Each row is a point. The points of each table are mixes of a few directions, plus a little noise. Count the directions of each table, and those that both share. Where both have some left over, give the other angles between the two spaces (their principal angles), to ten degrees, smallest first.

First:
[[-40   1   3]
 [ 52  -1  -4]
 [-24   1   2]
 [-41   1   3]
 [ 14   0  -1]
 [ 95  -2  -7]
 [-56   1   4]]
Second:
[[ -3   0   0]
 [-32   1   2]
 [ 85  -2  -6]
 [-50   1   4]]
Directions: first 1, second 1, shared 1

First:
[[ 62  14  34 -40 -19  17]
 [  2   1   1  -2  -1   1]
 [-70 -15 -38  44  21 -19]
 [-35  -8 -19  22  10  -9]
 [-53 -12 -29  34  16 -14]
 [ -2  -1  -1   2   1  -1]
 [ 95  21  51 -61 -29  26]]
Second:
[[ 56 -14  16  42  -8  28]
 [-20  17   9  93  32 -22]
 [-18  15  38 -10 -41 -13]
 [-17   9  29  44 -19 -12]
 [ 26  39  16 -10  35 -15]
 [ -8 -64 -60 -17 -10  36]
 [ 19 -19 -23 -77 -11  21]
 [ -9  -4 -41 -35  36  -2]
 [-30  21  16 -28 -13 -22]]
Directions: first 1, second 4, shared 1

First, 9 rows:
[[-27  -4   3  -8 -12   8  10   5  -9   7   3]
 [-22  -3   2  -7 -10   6   8   4  -7   6   3]
 [ 95  15 -10  28  43 -27 -33 -16  31 -25 -12]
 [ 43   7  -5  13  20 -12 -15  -7  14 -12  -5]
 [-41  -6   4 -12 -19  12  14   7 -13  11   5]
 [-11  -2   1  -3  -5   3   4   2  -4   3   1]
 [ 25   4  -3   8  12  -7  -9  -4   8  -7  -3]
 [-21  -3   2  -6 -10   6   7   3  -7   5   3]
 [-41  -6   4 -12 -19  12  14   7 -13  11   5]]
Second:
[[  6  13  -1   3 -28  -7   6   9  10 -10   1]
 [  3 -10  35  -9 -26  15  -5  -6  44 -13  -6]
 [-19  17 -18   8  15 -25   5  10  18  17   2]
 [ 17 -23 -15 -15  19  18  -8  33 -26  -8  43]
 [ 20 -11  29  -3 -30  27  -2 -30 -22 -20 -23]
 [-10  10 -14  -2   1 -20   2  37  41   5  27]
 [  6 -16   1  -5  17  15  -5  -6 -23   0   4]
 [  0  -2 -16   4  25   0   0  -9 -40   9  -3]
 [ -9  13   5  13  -1  -8   5 -34 -12   9 -36]
 [-13  10  -4   6   8 -13   3  -5  11  11 -10]]
Directions: first 1, second 4, shared 0; angles 90
